Each row of a before or after table is a point. One or more steps were done to the points. Then noise was added and the rows were shuffled. The steps act on how far a point lies along the listed directions, d1 being the first. What was done? A step turns or swaps two directions, mirrors them in a line or flattens them onto one, adds a multiple of one to another, or multiplies one. Angles are multiples of 10 degrees, from the lower direction toward the higher: turns from -170 to 170, lines from 10 to 170 but not 90. Use the fewest steps. Two steps may share a direction if one is a turn and the other turns, adds or multiplies; they go together, in the order done. Otherwise the lowest direction goes first.

Directions:
(1): -34, 29
(2): -29, -34
Before (9 x 2):
-88, -9
13, 52
41, 20
30, -45
39, -23
18, -6
-83, -37
-49, -3
19, -1
After (9 x 2):
-2, 3
5, -7
-1, -10
12, -35
-6, 14
-13, 43
2, -13
-4, 23
10, -47
Steps: flatten d1 and d2 onto the line at 150 degrees

Directions:
(1): -6, -41, 35
(2): -42, -20, -30
(3): -35, 30, 29
Before (13 x 3):
-25, 18, 17
36, -29, 68
-15, -67, -13
-61, 9, 11
-22, 41, -32
45, 15, 26
11, -20, -30
35, -26, 4
6, -23, 36
12, -27, -30
28, 8, -42
70, 67, -36
2, 19, 8
After (13 x 3):
-29, -40, 20
-14, -1, -9
-5, 9, 11
-14, -35, -9
-20, 17, -47
7, 4, 43
53, 11, 28
11, -17, 6
13, 12, -25
-70, -48, -54
20, 36, -12
20, 67, -46
18, -14, 7
Steps: turn d1 and d2 by -130 degrees; multiply d3 by 0.4

Directions:
(1): 10, -57, 24, 0
(2): -5, 16, 39, 47
(3): -62, -9, 5, -9
(4): 7, 19, 43, -42
Before (11 x 4):
18, 63, -38, 18
30, 27, -12, -38
-4, 51, 2, -69
-31, -23, -11, 35
34, 32, 26, -33
11, 97, 53, 14
18, 18, -30, 5
-3, 24, -13, -55
-5, -20, 20, 19
15, -19, 6, 20
-64, -5, -1, 39
After (11 x 4):
12, -32, -22, 32
54, 56, -9, -3
-8, -24, 3, 5
-23, 37, -5, -11
-21, 37, 29, -38
3, 36, 17, -25
-33, 66, -8, -20
9, -23, 14, -1
-5, -16, -47, 46
-8, 83, 3, -31
31, 15, 3, -3
Steps: turn d3 and d4 by -60 degrees; turn d1 and d3 by 30 degrees; multiply d2 by 0

Directions:
(1): 20, -31, -26, -52, 19, 29
(2): 18, 11, 54, -12, 50, -5
(3): -35, -41, 10, -23, 0, -50
(4): 15, -53, 2, 50, 17, 11
(5): 54, 7, -25, 2, 1, -49
(6): 30, -18, 41, -14, -53, 8
Before (9 x 6):
14, 38, -7, 8, -9, -4
24, 8, 5, -50, -7, -68
-26, -14, -14, -49, 20, -11
-49, 22, -19, 76, 58, 15
-40, -22, -4, -42, -15, -62
-6, -5, 28, -15, -8, -25
9, -2, -47, -24, 9, -32
-43, 27, -14, 53, -3, 17
2, -38, 45, 54, -42, -5
After (9 x 6):
53, 42, 30, -27, -30, 15
6, -11, -1, -14, -41, 44
29, 41, 18, 0, 8, -4
-95, 3, 31, 28, 16, 19
-20, 8, 14, -19, -26, -20
15, 2, -11, -17, 13, 54
-76, 23, -24, 20, -24, -14
23, 22, -20, 54, -2, -37
29, 65, -26, 10, -31, 52
Steps: add 0.7 times d1 to d4; multiply d2 by 1.6; multiply d3 by -1; swap d5 and d6

Directions:
(1): 45, -9, 5, -7, -58, 33, 15, -32
(2): -36, -14, 1, 36, -15, 13, 67, 18
Before (12 x 8):
39, 23, -2, -37, 31, -19, -85, -19
-85, 20, -12, 66, 55, -36, 33, 11
31, 9, 23, -27, -35, 10, 8, -33
68, 2, -9, -51, 1, -18, -93, -55
-8, -13, 2, 17, 27, -52, -17, 19
-73, 2, 26, 60, 51, -6, 34, 44
66, 1, -3, -10, -78, 57, 36, -55
16, 11, 10, -24, -54, 56, 9, -56
14, 22, -22, -80, 58, -16, -117, -13
15, -8, 20, -4, -33, 55, -20, -20
-73, 9, 14, 32, 69, -30, 10, 63
47, -11, -11, -22, -62, 12, -18, -62
After (12 x 8):
30, 16, -12, -9, -23, 26, 23, -28
-15, 7, 24, 27, 25, -6, -12, 14
-3, 4, -1, 8, 9, 4, 0, -3
-15, 9, 13, -20, -19, 35, 4, -32
-30, -6, -16, -26, 17, 19, 1, 2
5, -19, -13, -4, -36, -1, 9, -34
10, -23, -3, 19, 9, -41, -6, 16
-20, 12, 15, 1, 31, -9, -10, 31
1, 0, 19, -1, -14, 45, -11, -6
11, -19, -5, 11, -5, -8, 6, -18
2, 14, 26, -12, -13, 7, 14, -12
-24, 24, -10, 32, 23, -25, -9, -22
Steps: multiply d1 by 0.4; multiply d2 by 0

Directions:
(1): -7, -46, 8, 15, -37, 40, 17, -40, 41
(2): -1, 50, -41, -10, -4, 61, 5, -22, -20
Before (8 x 9):
-18, -14, 3, 20, 13, 2, 4, -7, 7
13, 7, 10, -9, 64, -99, -30, 72, -53
-12, -11, 33, -18, 15, -61, -20, 15, 2
-31, -48, -5, 6, 3, -24, -1, 2, 28
-2, 121, -67, -16, 14, 73, 8, -5, -50
-2, -27, 5, 12, 6, -3, 6, -38, 5
6, 23, 10, -18, 6, 0, -35, 35, -42
14, -29, 25, 2, 43, -77, 3, 60, -6
After (8 x 9):
2, -7, -9, 10, 14, 5, 2, -36, -4
6, -3, 27, -13, -3, 6, -35, 26, -24
-8, -57, 75, 17, 17, -106, -1, 54, 35
-36, 10, -41, -3, 10, 30, -2, -15, -2
-19, 2, -1, 17, 17, 13, 4, -7, 0
13, 44, -49, -11, 21, 58, 24, 2, -24
5, 52, -47, -12, 27, 29, -5, 5, -51
-16, 49, -22, -24, -2, 26, -7, -22, -15
Steps: multiply d1 by 0.4; multiply d2 by -1

Directions:
(1): -5, 20, 12, 44, -47, -15, 59, -4, 16, -47, 9
(2): 44, -3, 62, 3, 19, 32, 36, -25, -21, 29, 24
Before (11 x 11):
49, 3, 57, -11, 23, 22, 16, -6, -27, 41, 33
-11, -29, -3, -28, 29, -16, -41, -7, -4, 11, 6
-65, 20, -67, 26, -60, -74, 23, 49, 47, -106, -25
-2, -28, -43, -57, 34, -27, -97, 20, 7, 33, -26
-42, 1, -53, 7, -4, -55, -35, 34, 22, -41, -43
-3, -4, 17, 15, -39, -14, 47, -13, -6, -45, 9
-44, -15, -70, -1, -14, -47, -20, 8, 38, -25, -30
29, 12, 24, 28, -31, 15, 62, -19, 3, -27, 8
-27, -3, -26, -5, -17, -15, 3, 8, 12, -13, -5
22, -7, 21, -4, 20, 1, 19, 4, 3, 8, 20
26, -3, 13, 23, -17, -3, 35, 11, -11, -15, 16
After (11 x 11):
17, -33, -17, -61, 50, -11, -89, 11, -2, 53, -17
-28, -5, -29, -12, -9, -13, -5, 9, 12, -7, -5
20, -2, 6, 26, -24, -10, 31, 14, -8, -23, 13
-40, -23, -72, -15, 3, -39, -40, 8, 29, -8, -32
22, -4, 22, 2, 13, -2, 26, 5, 6, 2, 21
-40, -8, -55, -10, 15, -48, -54, 34, 13, -23, -46
49, 10, 62, 3, 10, 18, 37, -8, -21, 26, 38
0, -31, 11, -29, 33, -10, -36, -11, -9, 16, 10
-14, -5, 1, 14, -41, -21, 37, -6, -3, -51, 3
-76, 10, -91, 1, -40, -74, -19, 59, 44, -89, -36
16, 17, 9, 31, -39, 4, 59, -13, 11, -41, 4
Steps: turn d1 and d2 by -20 degrees

Directions:
(1): -12, -17, -31, 6, 3, -19, -16, 37, -39, 47, 17, -67
(2): 49, 35, -4, 39, -20, -16, -32, 43, -32, -13, 24, 39
(3): 56, -14, 7, 5, -32, 44, 19, 33, 29, 30, -46, -18
(4): 11, -54, 40, 22, -49, -12, 9, -35, -7, 25, 47, 8
Before (13 x 12):
11, 10, -15, -3, 0, 12, 1, 41, 3, 12, -12, -22
-19, -61, 0, -6, -14, -7, 11, -15, -10, 46, 2, -44
16, 17, 1, 15, -10, 14, -6, 26, -11, 21, -6, -12
40, 3, -16, -14, 7, 13, -11, 43, 9, 8, -28, -24
-24, -18, 9, -22, 10, 16, 9, -50, 29, -21, 0, 27
-32, 1, 24, -16, 7, -20, -4, -57, -1, -21, 15, 17
-38, 11, 31, -11, 20, -28, -3, -53, 5, -41, 24, 44
-32, -27, -4, -23, 12, -3, 26, -37, 5, -21, 1, 2
34, -19, -10, 15, -13, 0, -3, 15, 3, 27, -13, -20
-26, -40, -27, -4, -20, -15, -3, -14, -22, 49, 34, -42
-41, 6, 8, -6, 31, -15, 7, -23, 2, -43, 16, 16
1, -9, 16, -4, -6, -3, 13, -38, 19, -1, 13, 33
34, 0, -6, -3, 8, 17, -4, 41, 0, 12, -37, -27
After (13 x 12):
-26, -13, -10, -34, 21, 24, 23, 2, 30, 15, -26, -42
-103, -95, 4, -80, 13, 33, 68, -122, 75, 38, -34, -76
5, -16, -13, -40, 21, 19, 6, 12, 24, 12, -35, -48
0, -46, -5, -14, 0, 15, 23, -18, 30, 33, -35, -45
46, 34, 3, 33, -20, -3, -36, 6, -12, -41, 35, 86
-3, -22, -3, -32, 20, 25, 16, 9, 23, 15, -49, -43
-7, 34, 3, 26, 21, -32, -19, 10, -25, -52, 37, 46
-7, -1, 4, -5, -1, 0, 19, -30, -2, -44, 6, 44
-13, -9, 0, -10, 6, 22, 11, 5, 2, 33, -19, -40
43, 64, 19, 53, -13, -55, -56, 24, -52, -44, 62, 89
18, 31, 20, 21, -15, -31, -31, -19, -31, -29, 33, 53
59, 29, 8, 42, -32, -25, -21, 21, -22, -2, 39, 64
-67, -104, 29, -64, 12, 37, 71, -105, 71, 33, -53, -51
Steps: turn d1 and d2 by -70 degrees; multiply d2 by 3; add 0.3 times d4 to d3

Directions:
(1): -9, 39, 38, -15, -56, -16, -13, 31, -22, 3, 27, -43, 52, 19
(2): 48, -12, -1, -2, 9, 55, -13, 33, 2, 40, 64, 34, 11, 11
(3): 37, -17, -36, 5, -25, 6, 45, -40, -16, 10, -32, 14, 66, 29
(4): 65, 13, -23, 1, -20, -2, 13, -3, 8, 7, 0, -67, -59, 21
(5): 45, -27, 12, -36, -25, -16, -2, 20, -25, -2, -21, 8, 3, -86
Before (10 x 14):
70, -12, 28, -54, -20, 8, -38, 54, -18, -16, 32, -5, -37, -103
-62, 17, 43, -16, 13, -37, -23, -8, 2, -33, -30, -3, -13, -27
-4, 12, 15, -27, -12, -10, -6, 12, -21, -18, -32, 12, -16, -20
-5, 28, 9, 0, -20, -33, -10, 2, -23, -19, -37, -43, -28, -21
-48, -13, 10, 12, 8, 3, 16, -42, 20, -13, -26, 57, 45, -1
-4, 0, -36, 20, -5, 40, 30, -35, -11, -19, 0, 50, 43, 44
-36, -15, -11, -26, 34, -32, -12, -23, 3, 3, -47, 35, -54, -35
68, -57, -2, -35, -17, -27, 12, 22, -32, -3, -42, -2, 32, -105
-7, -57, -53, 19, 21, 16, 18, -47, 6, -21, -43, 74, 47, -5
31, -30, -24, -21, -38, 0, 39, 9, -24, 5, -8, -2, 27, -18
After (10 x 14):
2, 13, 7, -17, -3, 25, -3, 3, -12, 2, -10, 46, 24, 8
11, 13, -4, 21, 1, 35, 0, 11, -17, 26, 29, 25, 37, 41
61, -18, 3, -23, -20, 24, 11, -6, -11, 27, 4, 41, 59, -5
49, -26, 25, -30, -12, 12, -5, 9, 16, 5, 8, 20, -27, -74
27, -35, -37, -25, 30, 22, 4, -22, -2, 41, -16, 69, -3, -1
14, 11, 5, -12, 1, 7, -19, 19, 1, -38, 16, -14, -87, -43
9, -43, -8, -12, 37, 7, -42, 26, 20, -22, 5, 32, -62, -82
-98, -18, 32, 21, 66, 7, -31, 26, 1, -6, 17, 62, 69, -20
-69, -2, 14, -10, 11, 3, -11, 33, 6, -10, 30, 11, -6, -14
-90, 5, 3, 4, 8, -12, 11, -42, -7, -52, -29, 54, 97, 24
Steps: turn d2 and d3 by -170 degrees; mirror d4 and d5 in the line at 140 degrees

Directions:
(1): -37, 48, -11, 4, 42, 11, -11, -48, -8, -4, 11, 67, -13, -32
(2): 41, -34, 3, 2, -4, -5, -19, -81, -24, 0, 42, -21, -35, 13
(3): 29, 35, 21, 39, -3, -78, -24, 31, -26, -27, 9, 17, -23, 6
(4): -5, -22, 93, -31, 44, -17, 13, -2, 15, -1, -2, -9, -2, -33
Before (14 x 14):
43, -23, -34, 5, -40, 12, -18, -82, -14, -10, 53, -9, -30, 9
-16, 13, -39, 13, -23, 27, 11, 15, 0, 6, -26, 4, 9, 0
29, -54, 13, -13, -25, 2, -4, -74, -14, -13, 26, -50, -33, 13
18, -2, 8, 4, 1, -16, -3, 21, 3, -12, -7, 9, 3, 10
-38, 43, -41, 17, -25, 40, 15, 56, 10, 6, -13, 12, 19, -3
-44, 78, -22, 18, 27, -27, 0, 25, -21, -8, -12, 86, 10, -13
-9, -8, 21, -8, 5, 17, 5, 5, 5, 15, 0, -2, 5, -24
-36, 38, -5, 15, 10, -16, 2, 13, -10, -6, -8, 4, 10, -5
-7, 19, -26, 4, -13, -9, -3, 47, 4, -4, -15, 18, 36, 9
17, -15, -25, 13, 12, 2, -13, -88, -15, 21, 20, 9, -19, -1
-6, -23, 13, -40, 6, 41, 16, -38, 17, 26, 7, -20, 3, 3
9, -19, -16, 12, -20, 20, -22, -73, -20, -1, 38, -9, -10, 29
-14, -62, 41, -58, -12, 23, 46, -8, 9, 14, -20, -35, 24, -1
8, -34, 3, -1, -20, 33, 28, 22, 14, 14, -10, -47, 15, 40
After (14 x 14):
-3, -121, 36, -87, -43, 64, 68, 6, 32, 27, -35, -98, 47, 19
26, 0, 12, 16, -2, -32, -6, 23, -5, -17, -4, 11, -4, 12
-23, 39, 1, 21, 13, -32, -7, -13, -21, -11, 8, 8, -4, 0
1, 25, -25, 13, 4, -16, -18, -8, -12, -8, 13, 38, 15, 2
-21, 35, -51, 4, -11, 26, -1, -35, 11, -12, 20, 50, -3, -28
1, -35, 21, -19, -10, 29, 12, 7, 12, 24, -1, -30, 7, -10
-33, 25, -48, 6, -1, 50, 2, -45, -5, 7, -8, 33, -4, -19
-22, 16, -35, 9, 27, 19, 4, -44, 6, 21, -7, 39, 5, -20
-43, 49, -51, 19, 6, 58, -1, -38, -9, 11, 25, 38, -7, -20
-4, -50, -9, -13, -14, 64, 34, 0, 18, 26, -10, -51, 19, 34
-15, 86, -16, 38, 37, -62, -27, -25, -53, -21, 22, 104, -26, -11
-42, 21, -27, 7, 1, 43, -10, -40, -2, 1, 12, 32, 14, 1
-7, -37, 11, -21, -28, 18, 18, 8, 15, -9, -15, -45, 9, 7
-22, -55, 5, -66, -3, 87, 39, -20, 41, 43, -15, -47, 29, 7
Steps: add -1.5 times d4 to d1; multiply d2 by 0; multiply d3 by 2

Directions:
(1): 33, 16, -3, -6, 19, 18, 16, -22, 22, -74, -17, 39, -17, 55, -15, 48, 34, -18
(2): 22, 0, 41, -58, -32, -64, -41, 12, -19, -15, -42, -1, -17, -21, -24, -13, 39, -10
(3): -4, -15, -5, 18, -51, -12, 20, -43, 37, 55, -56, 39, 33, 30, -26, -2, 8, 25
(4): -33, 19, 33, 12, 11, -12, 26, 6, 22, -31, -60, -18, 47, -27, 74, 13, 3, -13
Before (11 x 18):
-20, 6, 0, -8, 22, 12, 1, 27, -20, 5, 4, -31, -9, -35, 26, -12, -8, -13
-18, -4, -9, 23, 3, 18, -12, 28, -11, -5, 45, -26, 2, 0, 10, -16, -15, 12
-4, 14, 77, -58, -63, -88, -21, -4, 0, -6, -121, -7, 28, -21, 5, 3, 66, -7
-34, 1, -22, 31, 7, 35, 13, 12, -11, 34, 43, -15, 14, -9, 2, -27, -27, 4
28, -12, -16, -17, -1, 0, -3, -7, -2, -6, 29, 43, -42, 21, -23, 22, 20, -8
28, 16, 15, -9, 3, -4, -12, 3, -15, -65, -14, -4, -5, 6, 16, 22, 26, -25
0, 16, 13, 24, 7, 2, 7, -9, 1, -30, 11, -21, 15, -20, 34, 1, 8, -21
11, -5, 18, -22, 4, -25, -13, -10, -4, -17, -9, 5, -14, 2, -12, 7, 19, -16
13, 8, 14, -10, -8, -12, 3, -24, 3, -41, -43, 37, 5, 20, 1, 24, 20, 1
-5, -1, -17, 3, 12, 39, 10, -11, 4, -8, 12, -2, -19, 18, -21, 10, -16, 7
0, -21, 0, 10, -4, 10, -25, 6, -15, 22, 25, 1, -32, -15, -3, -16, -22, 2
After (11 x 18):
-3, -14, 1, 5, -7, -10, 5, -30, 15, 17, -15, 17, 6, 19, -15, 1, 5, 4
-9, 3, 15, -28, -10, -15, -2, 14, -10, 4, -42, -15, -3, -27, 8, -5, 20, -13
3, -2, -3, -19, 7, 14, -12, 3, -12, -19, 13, -17, -32, -3, -26, 0, -4, 2
6, 17, 29, 7, -15, -19, -3, -9, 5, -28, -22, -17, 19, -23, 29, -6, 24, -22
23, -19, -21, -13, -13, 3, -5, -10, -3, 19, 40, 40, -41, 18, -30, 14, 13, -2
2, -5, 9, -11, -16, -19, -31, 28, -14, -19, 15, -19, -10, -1, -12, -15, 15, 4
17, 3, 16, 7, -34, -16, -2, -21, 6, -9, -43, 13, 24, 9, 8, 10, 17, -5
13, -21, 5, -2, -13, 4, -29, -1, -15, 14, 14, 12, -37, -3, -21, -10, -7, 0
-57, 7, 1, 68, -30, 30, 79, -56, 64, 57, -87, 18, 93, 30, 52, 29, -6, 26
-6, 8, 8, -19, 13, -2, -26, 33, -37, -14, 30, -17, -15, -20, -13, -24, 7, -20
-13, 4, -2, 20, 3, 15, 18, -23, 8, -14, -21, 29, 22, 12, 21, 16, -7, 11
Steps: multiply d1 by 0.4; turn d2 and d3 by 100 degrees; multiply d4 by 1.3
